Every row gives one point. The points of each table are mixes of a few directions, plus a little noise. How many directions does each table use, and how many do they share? Where both have some left over, give the other angles between the two spaces (their principal angles), to ten degrees, smallest first.
In the rows, 128 means zero.

First (4 x 3):
[[107 185 104]
 [119 140 139]
 [124 130 138]
 [161  57 130]]
Second, 6 rows:
[[117 131 121]
 [139 125 135]
 [ 62 144  86]
 [102 135 112]
 [149 123 141]
 [202 109 175]]
Directions: first 2, second 1, shared 0; angles 50

First, 8 rows:
[[149  72 134  57 111  71]
 [109 140  63 165 118 113]
 [110 154 117 118 136 189]
 [128 135 163  85 140 185]
 [128 147 137 178 134 126]
 [151 111 176 130 130  95]
 [137 116 148 110 128 119]
 [113 150  86 180 125 123]]
Second, 6 rows:
[[147 137 140 112 146 172]
 [ 91 113 112 164  96  48]
 [155 120  96  63 142 179]
 [102 114 109 147 103  68]
 [134 146 168 155 141 148]
 [139 137 144 127 140 154]]
Directions: first 3, second 2, shared 1; angles 30

First (10 x 9):
[[ 74 168  71 201  67 147 126  33 125]
 [124 132 123 134 123 128 127 121 129]
 [195  77 200  34 206 104 132 247 130]
 [106 145 105 158 102 135 126  89 127]
 [147 114 148 102 149 121 128 161 129]
 [118 137 117 142 116 132 128 111 127]
 [112 141 110 150 109 134 128  99 127]
 [144 116 145 106 146 123 129 157 128]
 [127 129 126 131 127 129 128 125 128]
 [133 125 133 121 133 126 128 136 128]]
Second, 9 rows:
[[ 88 164 124 139  91 122 124 104 110]
 [149 109 131 123 146 131 131 139 136]
 [203  61 137 109 194 140 134 173 160]
 [160  99 131 120 155 133 131 146 142]
 [ 78 173 123 141  84 120 123  98 106]
 [ 84 167 122 141  88 121 124 102 110]
 [ 81 171 123 140  85 121 123 101 108]
 [103 152 126 135 104 123 124 113 115]
 [211  53 137 106 202 140 136 176 162]]
Directions: first 1, second 1, shared 0; angles 40

First (10 x 12):
[[157 185  84 124 129  74 109  72 120 138  70 117]
 [100 106 118 121 130 139 119 137 154 174 167 165]
 [168 161 218  97 108 132 124 100 108  57 173 102]
 [141 137  93 117 148 110 133 102  99 125 111 140]
 [101 132 176 166 112 130 144 154 146 135 159 117]
 [138 121  95  99 123 149 112 133 150 155  91 135]
 [144 143 113 111 117 124 106 115 146 138 101 122]
 [ 98  99 172 138 133 177 177 177 119 138 167 145]
 [111 112 131 166 160 150 209 167  64 108 106 125]
 [125  84  79 140 121  94  46 123 172 111 135 111]]
Second (8 x 12):
[[ 88 121 147 123 212 126 141 145 143 140 114 104]
 [155 119 111 119  27 156  88 111 155 132 148 110]
 [106 141 136 139 237 115 161 155 131 131 134 107]
 [166 147 120 135  55 134  99 125 115 120 144 143]
 [162 146 135 133  73 115  94 123 128 108 144 145]
 [111 100 140 115 154  92 145 104 150 106 113 136]
 [162 124  81 133  59 145 148 108 108 130 143 136]
 [ 76 130 154 124 209 140 147 152  94 155  81 141]]
Directions: first 6, second 5, shared 1; angles 40, 70, 70, 90

First:
[[141 108 125 118 151 146  94 128 121 100 145 136 135 149 130 140 118 150]
 [144 129 133 130 129 120 115 120  96 136 134 140 116 116 122 128 122 148]
 [120  94 164  90 102 123 142 144 108 140 162 168  85 113  82 124  95 103]
 [ 99 138 134 124  69 124 164 142 177 180 123 146  90 114  93  92 105  46]
 [137 154 126 154 154  97 152 110  80 121 101  90 158 101 167 150 177 186]
 [108  98  95 111 166 193  90 152 227  58 135 106 180 211 152 142 123 102]
 [165 176 117 172  96 101 106  96  87 198 109 148  91  88 120  92 113 137]
 [109 126 130 128 157 121 161 133 128  92 114  90 168 130 158 157 170 152]]
Second:
[[149 161  97 163 117 152 110 123 184 150  93 106 142 148 145 116 112 102]
 [195 172 112 196 143 133 133 102 158 151  64  87 147 108 147 127 136 136]
 [ 38 119 143  97 125  91 166 134  96  71 184 131 126 118 138 109 182 119]
 [ 95 100 168  79 104  98 148 141  57 119 183 164  91 106 101 134 114 131]
 [ 88  92 183 100 144  99 208 140 111  81 152 126 120  89 107 136 177 118]
 [129 154  75 141 121 151  58 121 146 148 123 130 142 171 154 114 109 136]
 [104  71 117  77 164 160  86 149 144 112 149 159 142 178 116 145 127 149]
 [190 143 115 159 145 138  97 111 121 156  92 121 133 123 134 138 113 162]
 [159 141 142 138  92 131 147 133 135 163 114 128 105 109 111 131  82  96]]
Directions: first 4, second 5, shared 2; angles 30, 30

First, 8 rows:
[[129 142 115  98 131 105 109 114 144 136 117 126 131 127 122 114 117 126
  100 128 123 115 136 117]
 [130 136  94  84 129  95  87 125 155 138 105 134 116 120 122  96 100 146
   87 137 121 111 155 104]
 [130 138 102  89 129  97  96 121 151 138 109 131 122 123 122 102 106 139
   92 134 122 113 148 109]
 [128 139 125 112 131 115 121 117 135 133 124 125 133 130 124 124 125 121
  112 126 125 120 128 125]
 [127 125 154 158 128 150 159 127 110 122 145 123 139 135 132 153 151 110
  155 119 133 138 106 146]
 [127 162 133  90 136  98 125  88 143 141 125 112 156 136 117 127 130  93
   91 115 121 108 118 127]
 [127 126 144 147 128 142 148 128 116 124 138 124 135 132 130 143 142 118
  145 123 131 135 114 139]
 [127  55 158 249 113 221 180 205  70  92 161 151  90 122 157 166 157 171
  243 141 148 184 118 158]]
Second, 11 rows:
[[181 111 167 120 143 145 125  89 146 143  80 165 111 142 102 160  72 137
  116 131 177 147 150 110]
 [154 123 140 126 113 110 176 111 130 145  84 168  99 146 158 152 108 122
   93 171 139 139 132 109]
 [131 132 130 117 150 105 165 125 125 128 112 137  92 151 168 134 123 119
  110 168 134 136 120 116]
 [112 117 124 143 115 154  84 140 122 152 144 151 170  87 101 111 148 138
  146  59 121 131 112 132]
 [105 114 128 116 137 124 148 140 133 142 130 152 115 128 181 114 189 123
  111 115 126 124  71 124]
 [ 84 156 109 127 173 131  94 159 100 119 180  92 149 110 107  93 118 131
  163 106  96 137 126 136]
 [123 136  96 162  91 120  90 135 117 111 156  90 163 104  93 121 135 125
  159 110 126 110 169 156]
 [147 123 152 103 151 129 160 112 144 125 102 139  93 159 147 145 111 128
  107 160 139 136 116 111]
 [127 170 106 145 132 105 135 139  87 123 134 110 136 127  98 128  45 132
  140 174  95 149 187 122]
 [115 107 143 103  83 155 138 133 177 102 142  96 136 145 137 127 207 131
  119 112 105  84  82 146]
 [130 120 113 146 123 126  92 126 130 117 144 109 144 113 113 122 151 122
  149 102 152 113 141 148]]
Directions: first 2, second 6, shared 0; angles 70, 80

First, 11 rows:
[[139 144 102 138  77 138 153 154  48  98 112  72 149 145 133 121 106  95
   97 151 164 107 192 141 134 115  93 116  93 169 166 151]
 [122 120 134 126 144 123 117 115 146 140 134 141 125 124 123 118 131 135
  148 118 133 137  96 137 116 120 138 128 131 107 120 127]
 [107 126 153 130 167 115  88  99 182 173 147 167 126 118 110  93 137 151
  193  94 138 161  26 146  72  88 165 140 119  72 116 136]
 [144  80 107 116 139 133 144 114 116  94 123 121 111 127 139 141 119 118
  110 150 144  99 162 146 185 168 102  88 170 117 106 109]
 [123 182 163 127 121 127 139 162 185 150 129 163 123 116 137 189 166 159
   83 119  15 150 162  33 134 165 161 193 141 185 116 100]
 [122 154 144 131 127 127 126 138 153 144 131 144 128 125 128 142 143 141
  121 119  90 142 125  96 116 131 146 157 125 144 127 123]
 [127  91 124 122 159 123 112  98 144 130 135 142 117 123 124 108 122 131
  160 122 159 127  86 163 129 123 130 102 146  82 110 126]
 [139  83  91 129 120 134 132 109  61  94 120  84 135 142 127  88  94  96
  145 148 219  99 134 201 141 109  87  69 118 100 143 149]
 [127 127 115 135 113 129 123 126  88 125 125 102 143 138 122  95 109 111
  147 129 178 125 117 165 103  93 115 112  96 119 151 153]
 [141 144 102 137  77 139 156 157  50  96 112  73 147 145 134 128 108  96
   91 154 156 105 199 137 140 123  92 116  98 173 164 146]
 [118 153 173 118 163 119 119 133 234 164 141 197 105 105 133 183 172 175
  112 105  12 158 111  43 136 172 180 185 169 140  88  86]]
Second:
[[112  82 100 106 134 131 141 112 133  96 139 128 121 106 145 142 106 141
  103 126 129 102 161 141 167 169  97  94 171 112 101 117]
 [ 76  99  79  78 159  96 146 103 178 160 136 108 158  89 165  52  63 151
  202 131 115 107 138 159 107 152 154  61  64  88  71 157]
 [126 149 130 118 149 112 132 132 162 166 117 126 142 124 136  92 116 132
  171 145 103 130 127 116 115 129 169 117  80 127 107 136]
 [ 95 117 122 144  76 126 112 114  65 122 155 108 130 144 111 120 143 109
  151  67 190 165  50 184  38  61 100 161 102 117 186 171]
 [131 114 127 138 111 144 123 127  98  95 136 130 120 130 120 155 133 126
   88 117 154 123 133 137 142 125  91 135 169 129 146 122]
 [109  28 113 107  84 120 155  90  97  79 165 134  56 144 146 233 203 104
  106  61 107 161  83 154 127 182  89 162 213 136 132 105]
 [188 174 171 147 156 140 129 159 161 140  95 155 114 145 119 163 161 125
   93 179  74 123 168  57 191 155 162 150 153 166 116  84]
 [152 152 148 140 136 133 125 142 136 135 115 137 125 138 121 139 142 125
  116 146 112 130 138 102 145 130 142 141 133 143 130 114]
 [144 173 155 141 132 119 122 143 141 171 114 130 133 147 118 110 150 116
  165 136 108 154  99 108  93 100 174 156  77 145 140 136]
 [136 163 119 152 136 163 100 148  99  94 118 123 174 106 106  89  56 154
   66 161 200  76 189 137 166  91  76  91 147 110 146 136]
 [140 158 144 136 135 125 124 139 139 152 117 130 135 136 122 113 134 124
  145 140 117 137 121 113 117 114 154 139 100 137 131 131]]
Directions: first 3, second 4, shared 1; angles 40, 60
